Every row gives one point. The last column is the point's height on a tilted bowl or saddle (a function of degree 2), plus a little noise. Along how many of its main directions does it bend up, bend down or stay straight?

Points (16 x 4):
[[ 26 -50  10 -25]
 [ 38 -59 -43 -60]
 [ -9 -37 -13 -18]
 [ 24  -4 -22 -17]
 [-26 -24  18 -15]
 [-10  18  23 -13]
 [ 14   7  -1  -8]
 [-11 -19  17 -13]
 [ -7  32  26 -14]
 [  2 -32 -18 -19]
 [-24  15   6 -11]
 [-34  16  16 -17]
 [ 55  14   7 -19]
 [-47 -32  60 -42]
 [ -2 -37   5 -15]
 [ 16 -23  -4 -15]]
Directions: 0 up, 2 down, 1 straight

Points (24 x 5):
[[-56  14 -35  36 -21]
 [-14  44 -15  -2  20]
 [ 22   9   1  52  20]
 [-19  11   2  19  -3]
 [ 60  26  13   2  46]
 [-17  46  10 -29  17]
 [  5  -5 -29  34   6]
 [ -5  -8  -6  13   2]
 [ 10 -23  -4   1  12]
 [  8  29 -10  -5  24]
 [-18  30 -17   6   9]
 [-29 -14 -43  16  -8]
 [ 12  -1  14 -40  25]
 [-40 -26 -17 -34   5]
 [-17 -24 -23  -4   3]
 [ 10 -12  -3  -7  14]
 [  9  -8 -21  18   9]
 [ 32 -21   9   4  23]
 [ -4 -14  47 -22  17]
 [ 46  -8 -15 -21  41]
 [ 17  56 -24 -26  60]
 [  7  35 -20 -29  38]
 [-43 -19  33 -34   2]
 [  9  -7  30 -23  18]]
Directions: 2 up, 0 down, 2 straight

Points (47 x 7):
[[-22  -9  12  -7  -3   3  10]
 [ 30  -7  -5 -16   7 -13  -1]
 [ 43 -32  43   0  -8  14  31]
 [-39  13 -26   8  26  24  -6]
 [ 27  -7 -29  25  27  10  18]
 [-26  -7  -2  20  -4 -13  -1]
 [-14  10 -22  18  -6  22  24]
 [  5   4 -20  44  40  12   2]
 [-18  22  23 -38 -27 -36  12]
 [ 47  10   6 -32  41  10  14]
 [-39   8  -2 -34 -34  12  37]
 [ -3  18  28  32 -13 -14  -9]
 [-12  38   4 -38  -9  -6   7]
 [  2 -21 -26 -17  -6 -46   3]
 [-11 -17  29 -40  10  -7  26]
 [-19 -37  -6 -31  18 -43  49]
 [ 25  26  -4 -34 -15 -26 -36]
 [-11   7   2   0   5  12   9]
 [  1  -1 -23  -1   6   3   0]
 [-22 -14  14 -26  37 -18  37]
 [ -3  -1  20  25 -34 -19 -10]
 [ 48  15   6  -3 -41 -16 -48]
 [  3  16  21   0 -45   3   6]
 [ -5 -12  31 -11   1  14  12]
 [ 37 -37  -7  20  26 -33  31]
 [ -5 -22 -11 -29  16 -19  16]
 [ -6 -33  16  -9  -1  45  14]
 [ 24  31 -60 -41  -7  -5 -29]
 [-14 -40  17 -56  11  18  12]
 [-27  26 -11 -24 -37  46  60]
 [-29  -3 -20  19   2  12   4]
 [ -4  -1  -9 -45  16 -12   9]
 [ -1 -17  18  55 -21  -1   4]
 [-22   5  46   1   9 -10  13]
 [ 16 -15  39   4  15  -9  17]
 [ 23 -40  44  27 -38   7  17]
 [-57  -8  42  18 -20  56  48]
 [ 24 -43 -30   1  32 -15  25]
 [ 10 -25 -22 -38  -4  18 -10]
 [-28  -5 -35   0  -4  24   7]
 [ -5 -15  22 -20 -30  -3   3]
 [  9  11 -15  21 -10   1   9]
 [ 33  23  -4 -28 -13  -6 -32]
 [-37  -9  11   3   2 -31  13]
 [-32 -31 -17  22 -13  -1  -6]
 [-28 -17 -15  26 -13 -15  -6]
 [  8 -40 -35  10  -4 -15  -3]]
Directions: 2 up, 2 down, 2 straight

Points (75 x 9):
[[-11  15  -2  18 -22  -5  17   4   7]
 [  0  19  25   9 -12 -13 -60 -14   0]
 [-26  -5  16  -6 -17  -9  -2   1  11]
 [ -4 -17  -1   8  -1  17 -10  -8  -9]
 [-11  -1   9  13   4  -9   6   9   5]
 [ -9   5  -8  -7  -3   0   6 -22   0]
 [  5 -18  -3   8   6   0 -15 -10  -9]
 [  8  -5 -11   6  -2   8  -5   2   0]
 [-11 -15 -10  -3 -26   6  10 -11 -10]
 [-11  19 -24  20   0  -3   9 -22  13]
 [ -8 -12 -11  -1 -24   8  -9 -19  -8]
 [  3   3 -21  -9  18  -3   1  -8 -11]
 [  1  -4  19  12   3  18  -4  11  15]
 [ -6  -2 -12  -9 -13 -13  -8  51 -25]
 [  5   2 -33  -4  12  -2   2  -3  -9]
 [  0 -15 -16  -5  15 -13  20 -30 -24]
 [ -3 -28 -11  -9   3   5 -22  23  -3]
 [ 21 -25 -12 -11  -8 -15 -17   9   0]
 [-11 -11   1  33 -23 -34  -3   8  27]
 [-20  -5  21  11  -5 -13   3   1  14]
 [ -8  -1   0 -14  10   4  11  -1   2]
 [-23 -15  -1 -13 -11 -26   2  -2   7]
 [ -9   8  -5 -17  -4  12 -28 -13  15]
 [ 23 -12  -8   6 -13  13  -7  -7   9]
 [  5 -20   3  18 -23  18   5   5   7]
 [ -8 -22  -6  -4   8 -16  -1 -26 -16]
 [ -1 -11   7  -3  -5  29  -5   0  11]
 [  6   5  -1  -8  12   7  -5   6   5]
 [ 15   4 -23   2 -11  19  27   0   0]
 [  3   1  10  -9  17  14   4   9  11]
 [ 10  -2   0  19  12   8  27 -14  -8]
 [-15  23  -9  -5   9   4  -7  10   4]
 [ -5  41   5  -9  23  15 -32  12  31]
 [-16  25  12  -4  15 -14  10  12  23]
 [ -6 -21  -1   4   6   0 -10  -1  -9]
 [  9 -12 -24 -38  -3   9 -23   3   1]
 [-12   3  16  -6   4  12   6   1  17]
 [ -9  23  -5   1 -14  20 -13 -15  24]
 [-15   2  14  -3  -2  21  -7  15  17]
 [  2  12  19 -23  21  -6   5   2  38]
 [ 14   5   7   9  -8  -3  10 -20  10]
 [  1  -5  -4  10 -23  11  -3  16   7]
 [ -1  10 -19   1 -15 -24   2 -10  15]
 [ 29  14  -2 -26 -14 -17   3  -1  29]
 [-14  -1  -8  -5  11   0 -19   4  -8]
 [ -1  -7  -5   4  -8 -20  -2  19   2]
 [-38  -8 -13  16 -17  14  -5   5   1]
 [ -7   8 -14  23  -9 -13  -5   2   8]
 [  6  17 -13   8   6   3   4   8   7]
 [  5 -13   8  11   1 -30  12 -12  22]
 [-11 -13 -11   8   6  13   3   6 -15]
 [-21 -10  -3 -22 -10  -7  22  27   0]
 [ 27   9   4 -18  -4 -12  11 -20  25]
 [ 11 -18   3  -2   8   7   6  -5  -8]
 [-28  10  -4  -9   3  36   5   3  22]
 [  6  -1   3   0 -12  -1 -11  23   9]
 [-19  -1  22 -32  -1  34   4 -12  60]
 [ 16   8  -2  -1 -10   8  -3  29  17]
 [-25  -3  -3  -8  -8  25 -29  25  16]
 [-19  15   3  -8  17   6 -15   0   3]
 [  9  11  -3   9  -9  11   2 -18  10]
 [  1  -8   8   0  -6 -22  -9  10  10]
 [ -4 -16  -9  -6   6   6 -41   1   0]
 [  9  -1  -5  -9  12  -6  -8   0  -2]
 [ 11  12  -1   1  -6  -9  18  -2  17]
 [ 25  -4  16 -22   1  11  28   2  31]
 [-12   7  -8  -7  -7  20 -24 -12  13]
 [ 22  -8  -4  -8  10 -10 -22 -13   1]
 [-22  -4  -5  -6 -29  -4  18 -22  -3]
 [ -8   6   7  30  -7  11   3 -11  -5]
 [ -9  -7   7 -19 -16  12  10 -23   1]
 [ 14 -25  -1   7  -6   9 -13  -4   1]
 [-15   9   1 -19   2   7  11   3  16]
 [  5  -4   1 -15   0  -6  33 -18   2]
 [  2  -8   3 -23  -3   3 -18  15   8]]
Directions: 4 up, 3 down, 1 straight
